Each row is a point. The points of each table are mixes of a few directions, plus a little noise. How many directions does each table use, and how many do they share? Where both have some left over, give the other angles between the two spaces (their principal angles), to ten degrees, smallest first.
(in the rows, 128 means zero)

First (4 x 3)
[[117 140 140]
 [105 102 148]
 [178 172  83]
 [110  97 141]]
Second (4 x 3)
[[158 137  98]
 [ 99 119 158]
 [166 139  90]
 [ 90 117 167]]
Directions: first 2, second 1, shared 1

First (8 x 8)
[[114 119 154 101 148  98 125 105]
 [ 86  81  95 185 175 159 117 148]
 [132 156 109 112 138 136 173 143]
 [119 142 145  73 138 107 135  88]
 [131 129  81 161 106 184 121 138]
 [163 152 143 118  78 121 118 125]
 [124 111 163 147 172  78 152 173]
 [154 136 133 125  69 140  85 102]]
Second (7 x 8)
[[133 148 101 140 125 151 151 163]
 [114  94 159 155 164  90 120 152]
 [124 138 105 170 151 142 162 205]
 [133 126 141  88 101 123 102  57]
 [132 111  88 116 112 173 137  45]
 [131 152 164 115 121  94 112 171]
 [130 127 138 113 118 121 116 104]]
Directions: first 4, second 3, shared 2; angles 40

First (8 x 11)
[[109 148 145 134 167 142 110  69 164 122  93]
 [108 143 135 125 116 138 132 132 133 125 123]
 [112 128 131 116 147 126 119 102 146 125 101]
 [123 160 139 131  94 147 109 119 132 129 144]
 [165 124 120 136 116 123 106 120 118 136 157]
 [157  91 118 163 161 114 182 182  95 128 147]
 [116  90  99  67  95  92 125 163 113 131 116]
 [133 140 136 152 127 141 140 138 122 127 143]]
Second (10 x 11)
[[121 132 160 137 129  83 118 140 148 123 141]
 [128 128 129 128 128 126 128 128 129 128 128]
 [124 131 148 133 129 101 122 136 140 125 136]
 [125 130 142 132 129 109 124 133 136 126 134]
 [120 132 165 138 129  78 117 142 151 123 143]
 [131 126 114 124 127 147 132 123 119 130 123]
 [137 123  82 116 126 190 142 111 100 135 110]
 [125 130 142 132 129 109 124 133 136 126 133]
 [122 131 158 136 129  87 119 139 147 124 140]
 [146 118  40 104 124 249 155  95  73 142  93]]
Directions: first 4, second 1, shared 0; angles 90

First (11 x 14)
[[171 202 114  84 172  46 157 118 124 148 157 109  91 152]
 [130 124 130 129 126 124 128 129 126 127 131 130 131 128]
 [160 111 148 126 130  50 137 136 102 118 169 137 151 142]
 [ 78 153  98 132 124 249 114 116 168 142  64 114  94 107]
 [ 86  84 130 159  97 215 105 132 141 118  92 138 144 106]
 [126 138 123 124 132 135 129 125 132 132 123 124 120 128]
 [128 111 135 135 121 125 125 132 123 122 132 134 140 127]
 [159 165 125 103 153  66 146 124 120 137 153 119 113 144]
 [128 115 134 134 122 125 126 131 124 123 132 132 137 127]
 [ 81 118 113 147 110 235 108 124 155 130  77 126 119 106]
 [162  88 159 135 121  39 134 141  93 110 179 145 168 141]]
Second (8 x 14)
[[130 149 114  79  97 152 159 128 124 165 145 109 101 172]
 [137 131  94 125  96 118  52 122 112  62 118 139  95 152]
 [165 169 128 109 159  49 129 122 119 127 154 129 112 138]
 [114 141 124 120  99 177  82 120 135 130 113 149 100 133]
 [122  86 133 130  74 145  98 135 109 108 137 145 137 148]
 [113 131 184 169 205 128 184 128 162 190 120 140 176  49]
 [125 102 119 155 167 107 180 138 131 114 120  94 165 109]
 [116 115 124 136 127 148 140 131 132 129 118 119 137 123]]
Directions: first 2, second 5, shared 2

First (10 x 20)
[[131 123 122 117 107 131 136 130 128  98  99  86 152 118 154 116 174 136
  144 121]
 [134 119 114 105  86 136 145 132 127  66  67  42 178 106 183 102 226 145
  162 114]
 [124 134 137 142 153 123 118 126 129 165 164 180  98 142  95 143  70 118
  109 137]
 [124 134 137 143 155 123 116 126 129 168 168 184  96 142  93 145  65 117
  107 138]
 [128 129 130 131 134 127 126 128 129 137 137 141 121 131 120 131 114 125
  123 130]
 [135 117 113 102  82 137 147 132 127  61  62  34 183 104 188 100 235 146
  164 112]
 [131 124 121 117 108 132 136 130 128  98  99  87 152 117 154 116 174 136
  144 121]
 [127 129 130 131 134 127 126 127 128 136 136 139 122 131 121 131 116 126
  124 130]
 [123 135 139 146 161 122 114 126 129 176 175 195  89 145  85 148  52 116
  102 139]
 [123 135 139 145 160 122 116 125 129 175 175 193  91 144  87 147  55 115
  103 139]]
Second (8 x 20)
[[121 126  94 117 119  95 134 127 143 107  86 128 123 124 149  97 166 136
  141  85]
 [124 106 106 137 113  76 153 136 128  59  85 158 105  79 140  92 159 135
  147  75]
 [159 135 183 149  96 142 102 129 114 109 135 117 108 178 115 169  94 120
  140 155]
 [120 132 119 120 143 138 129 125 133 156 141 126 140 127 127 127 126 127
  119 135]
 [121 145  86 102 123 110 115 114 156 156  89 110 132 172 155 104 165 135
  136  88]
 [145 156 145 129 121 133  85 116 143 174 133 130 102 220 117 158  89 118
  129 132]
 [139  96 181 156 116 154 160 150  84  55 155 116 149  41 116 145 125 127
  131 175]
 [ 96 130 115 117 189 175 144 125 129 211 201 139 169  83 107 129  99 123
   81 175]]
Directions: first 1, second 4, shared 1

First (11 x 32)
[[149 165 149 116 120 136 121 114 183 131 105 123  97 150 189  96 100 142
   80  72 137  43  56 134 101  90 146 105  64 125 164 112]
 [ 95 119 137 117 152 131 142 142  96 126 110 132 120 118 111  84 162 143
  108 139 119 145 150 120 143 148 111 168 158 132 139 120]
 [126 130 147 108 150 102 146 148  92 116 122 115 131 132 116 102 141 128
  129 128 109 114 152 116 131 121 137 155 135 137 138 109]
 [ 95  90 105 145 139 131 137 139  77 129 145 139 155 104  63 150 161 122
  167 187 119 222 196 121 160 175  99 157 198 129  92 147]
 [154 155 147 111 129 110 127 130 150 122 119 113 113 149 163 111 107 127
  112  93 125  64  94 126 109  94 151 116  87 130 149 108]
 [113 127  96 162  89 203  95  81 210 148 123 162 100 122 169 142 110 151
   85 107 171 135  50 153 120 143 100  84 101 107 127 166]
 [ 83  99 127 125 159 127 151 151  68 122 125 131 138 106  76 101 176 137
  137 170 111 191 192 118 160 169 101 181 192 137 118 130]
 [116 118 111 142 118 156 116 117 144 134 130 140 127 119 125 140 128 133
  124 135 141 154 120 136 134 144 111 118 136 122 119 144]
 [179 120 110 143 111  86 120 132 115 123 177 116 173 135 104 218  95  84
  209 154 123 149 164 124 124 112 155  90 130 128  88 133]
 [198 150 125 132  98  93 114 120 157 129 162 110 150 151 152 200  73  94
  176 114 131  83 110 132 101  83 169  71  78 127 111 123]
 [101 135 150 109 151 134 144 138 117 122  94 128 106 128 138  59 152 153
   84 113 118 104 120 123 131 132 118 163 130 131 155 112]]
Second (10 x 32)
[[139 112 126 123 135  95 141 144  86 119 137 126 155 122  99 146 136 108
  168 155 110 144 180 117 135 132 136 138 159 138 110 124]
 [107  71 111 125 154  97 167 145  66 102  86 140 141  86  92  86 194 121
  116 148 107 128 168 118 167 174  93 171 201 119 108 128]
 [137 159 157 106 117 137 121 126 145 135 126 137 123 147 159 114 101 136
  122 118 126  94 122 126  92  99 155 124  99 149 155 118]
 [172 162 147 121 114 101 108 137 120 141 193 110 166 162 113 207  69  99
  213 156 118 156 177 120  94  85 181 102 103 158 117 119]
 [ 98 132 108 154 123 181 113 102 187 138 106 128  82 122 158 104 136 157
   60  88 159 123  41 148 145 144  90 112  99  95 141 143]
 [135 160 155 110 117 141 120 123 152 137 127 135 119 146 159 116  99 136
  118 115 130  96 118 127  94  99 154 122  96 147 153 119]
 [122 156 121 148 113 173  99 104 193 147 141 118  96 146 159 141  99 147
   98  97 159 130  56 147 122 117 121  95  74 111 140 139]
 [124  76 116 119 152  77 166 155  47 102 108 134 162  95  80 112 180 107
  155 165  98 141 204 109 159 163 113 169 206 132 100 123]
 [143 125 121 134 127 106 126 137 107 128 159 116 154 133 102 172 118 108
  176 150 122 159 163 123 131 125 140 121 137 133 108 127]
 [ 99 129 116 141 126 175 120 107 177 133  96 137  82 119 161  86 143 160
   56  91 152 108  53 146 140 143  94 124 107 102 147 138]]
Directions: first 3, second 3, shared 1; angles 30, 40

First (8 x 32)
[[108 111 162 127 134 136  99 114 119 125 109 139 132 124 141 136 127 119
   94 142 139 118 142 159 114  90 145 117 122 147 118 158]
 [118 125 142 150 130 140 126 123 126 116 115 136 103 117 142  99 110 109
  153 114 124 142 130 157  78  83 164  89 148 139 105 145]
 [111 111 129 130 114 155 106 110 118 117  86 179 152 162 116 124 145  80
   91 142 122 123 143 154 121 118 106 131  79 148  95 148]
 [107 137 117 129 133 156 127  99 129 125  90 167 118 181 117 119 129  67
  134 129 123 135 130 120  99 132 115 108  95 141 103 100]
 [115 137 174  80 180 150 144 128 172 171  63  80 100 132 127 183 119 171
  141 110 193  82  87  85 143 167 139 104 147 112 193  68]
 [138 145  87 114 105 133 149 126 145 133 138 103 166 145  81 124 164 183
  133 115 132 128  99 106 176 177 118 145 116 121 132 107]
 [122 142 108 120 134 103 124 110 118 137 182 117 141 150 123 131 135 147
  114 144 118 147 133 104 148 144 125 145 127 132 128 106]
 [204 111 101 174  91  51 154 216  98  99 243  97 109  15 175 107  92 146
  162 129  80 148 164 140 143 108 115 186 190  82 151 190]]
Second (8 x 32)
[[163 159 248 132 202 130 119 164 148 164  41 119  55 109 158 167  69  79
  138  69 177  66 114 113 134 131 130  96 175 109 236  40]
 [129 130 133 137 116 144 125 126 135 123 112 119 144 117 111 107 142 154
  137 105 133 125 112 153 128 114 153 112 136 138 118 141]
 [124 125 107 137 100 143 128 120 131 115 129 121 156 121 104 100 155 165
  133 116 123 139 114 155 128 115 152 119 127 141  98 159]
 [114 117  82 126 101 125 131 115 119 115 162 131 155 138 119 116 150 144
  124 154 110 152 134 131 125 127 125 140 110 135  89 159]
 [144 146 177 153 113 175 120 137 153 122  53 102 150  92  87  85 150 187
  154  45 155 105  78 194 132  90 198  73 163 148 135 141]
 [114 111  80 109 132  92 135 120 109 130 194 150 119 158 157 160 115  86
  106 196 102 151 168  79 124 157  74 174  97 114 114 125]
 [122 119 104 119 131 109 131 125 118 129 160 140 123 143 143 143 121 106
  118 161 117 140 147 102 127 142 101 150 112 122 120 127]
 [117 116  92 114 127 105 134 121 114 128 174 144 125 149 146 147 122 102
  115 176 109 146 155  96 126 147  93 160 106 119 116 131]]
Directions: first 6, second 2, shared 1; angles 30
